Every row gives one point. The ring and each string are closed loops that go straight from each point to the next, and from the last back to the first. Before rounding, they use only three directions, however many columns there are. How many times does the string pass through the ring? Passing back the other way cancels.

Ring:
[[ 2.83  3.08 -0.29 -0.72]
 [ 2.91  3.01 -0.13  0.17]
 [ 1.63  1.89  0.62  1.39]
 [-0.40 -0.01  1.11  1.70]
 [-1.74 -1.67  0.75  1.08]
 [-2.24 -2.60  0.03  0.00]
 [-1.90 -2.34 -0.46 -1.04]
 [-0.58 -0.57 -0.45 -1.78]
 [ 1.55  2.00 -0.25 -1.62]]
String:
[[ 1.28  0.32 -1.38 -1.13]
 [ 1.91  0.98 -1.82 -2.27]
 [ 1.98  1.01 -2.00 -2.64]
 [ 0.98  0.26 -1.06 -1.00]
 [ 1.23  0.41 -1.22 -1.08]
 [ 2.83  2.26 -1.45 -1.82]
 [ 3.77  3.76 -0.87 -1.37]
 [ 3.75  4.70  0.39 -0.32]
 [ 4.52  3.42 -1.56 -0.11]
 [ 4.05  3.14 -1.04  0.67]
 [ 2.37  4.04  1.94  1.67]
 [ 0.82  2.42  1.83  0.98]
 [ 1.79  3.19  1.80  1.77]
 [ 3.34  2.64 -0.37  1.76]
 [ 2.84  1.57 -1.22  0.66]
 [ 1.43  1.25 -0.21  0.12]
 [ 1.01  2.43  1.42  0.36]
 [ 1.73  0.76 -1.24 -0.58]
 [ 3.45  2.64 -1.61 -1.43]
 [ 3.58  2.45 -2.26 -2.37]]
Times through: 0
String (26 x 4):
[[ 0.66  2.10  1.89  1.49]
 [ 0.65  1.12  0.66  0.62]
 [ 1.12  0.10 -0.90  0.32]
 [ 1.73  0.78 -0.46  1.61]
 [ 1.14  1.69  1.37  2.58]
 [ 0.03  1.91  2.58  2.08]
 [-0.08  0.94  1.37  0.88]
 [-0.74  0.86  2.20  1.46]
 [-1.60  0.16  2.57  1.79]
 [-1.12  0.40  1.98  0.92]
 [-0.99 -1.66 -0.35  0.20]
 [-2.23 -4.21 -1.51 -0.08]
 [-3.64 -5.14 -0.92 -0.16]
 [-3.23 -2.88  0.83  0.02]
 [-1.79 -0.11  2.00  0.30]
 [-0.83 -0.83  0.13 -0.18]
 [-1.28 -2.18 -0.73 -0.38]
 [-2.46 -4.28 -1.44 -0.36]
 [-3.84 -4.98 -0.33  0.46]
 [-2.71 -1.11  2.39  1.29]
 [-0.91  0.09  1.39  0.72]
 [-0.56 -1.07 -0.08  0.67]
 [-0.46 -1.19 -0.08  1.31]
 [-0.26 -0.29  1.02  2.67]
 [ 0.72  0.35  0.56  2.60]
 [ 0.95  1.85  1.66  2.42]]
Times through: 4

Ring, 6 rows:
[[-1.51  0.38 -1.24 -5.25  1.01  2.88 -0.51  0.00]
 [ 0.44  1.56 -1.40 -3.36  1.24 -0.31 -0.43 -0.29]
 [ 1.26  2.19 -0.56  0.19 -0.96 -3.27 -1.16 -0.42]
 [ 1.22  1.86  0.71  2.36 -2.82 -3.27 -1.76  0.07]
 [ 1.46  0.93  1.72  1.67 -2.08 -0.07 -1.47  1.20]
 [-0.37  0.18  0.57 -2.24 -0.48  2.83 -0.96  0.96]]
String:
[[-2.29  0.12 -0.63 -3.94 -0.79  2.63 -1.10  0.00]
 [-3.65 -0.65 -1.25 -6.92  0.44  5.43 -0.70  0.05]
 [-3.54 -0.37 -1.66 -7.14  0.74  4.76 -0.61 -0.23]
 [-1.73  0.52 -1.08 -4.22 -0.04  1.90 -0.86 -0.20]
 [ 0.28  0.99 -0.42 -2.62  0.45  0.97 -0.67  0.33]
 [-1.21  0.85 -1.10 -3.60 -0.08  0.94 -0.87 -0.29]
 [-0.07  1.11 -0.77 -2.83  0.32  0.48 -0.73  0.00]
 [-0.99  1.12 -1.47 -3.79  0.29  0.33 -0.76 -0.51]
 [ 0.14  1.70 -2.10 -4.40  1.84 -0.46 -0.25 -0.66]
 [ 2.39  2.39 -1.62 -2.74  2.51 -1.93  0.00 -0.27]
 [ 2.13  1.96 -0.42 -0.93  0.74 -1.58 -0.57  0.20]
 [ 0.34  1.39 -0.37 -1.22 -0.64 -0.81 -1.04 -0.03]
 [ 0.07  1.60 -0.66 -1.05 -1.02 -1.67 -1.18 -0.39]
 [ 1.40  1.72 -0.01 -0.06 -0.65 -1.69 -1.03  0.17]
 [ 2.96  2.51  0.38  2.25 -1.15 -4.15 -1.19  0.15]
 [ 0.81  2.60 -0.08  3.11 -3.78 -6.05 -2.11 -0.94]
 [-0.09  1.84  0.01  1.56 -3.33 -3.61 -1.95 -0.58]
 [-0.07  1.60  0.26  1.37 -3.17 -2.81 -1.89 -0.31]
 [-0.21  1.18 -0.05 -0.68 -1.59 -0.73 -1.36 -0.01]
 [-0.39  1.14  0.14 -0.16 -2.19 -0.96 -1.56 -0.03]
 [ 0.88  1.23  1.68  2.99 -3.68 -1.87 -2.02  0.66]
 [ 2.76  1.20  2.77  4.15 -2.97 -1.19 -1.74  1.67]
 [ 3.02  1.09  2.49  2.85 -1.65 -0.14 -1.30  1.85]
 [ 2.90  0.55  3.23  3.05 -1.95  1.31 -1.38  2.42]
 [-0.32  0.28  1.17 -0.42 -1.96  1.75 -1.45  0.97]
 [-1.13  0.58 -0.03 -1.82 -1.50  0.99 -1.33  0.15]
 [ 0.86  0.82  0.58 -1.09 -0.31  1.12 -0.90  0.88]
 [-0.32  0.78 -0.05 -1.88 -0.72  0.90 -1.06  0.31]]
Times through: 0
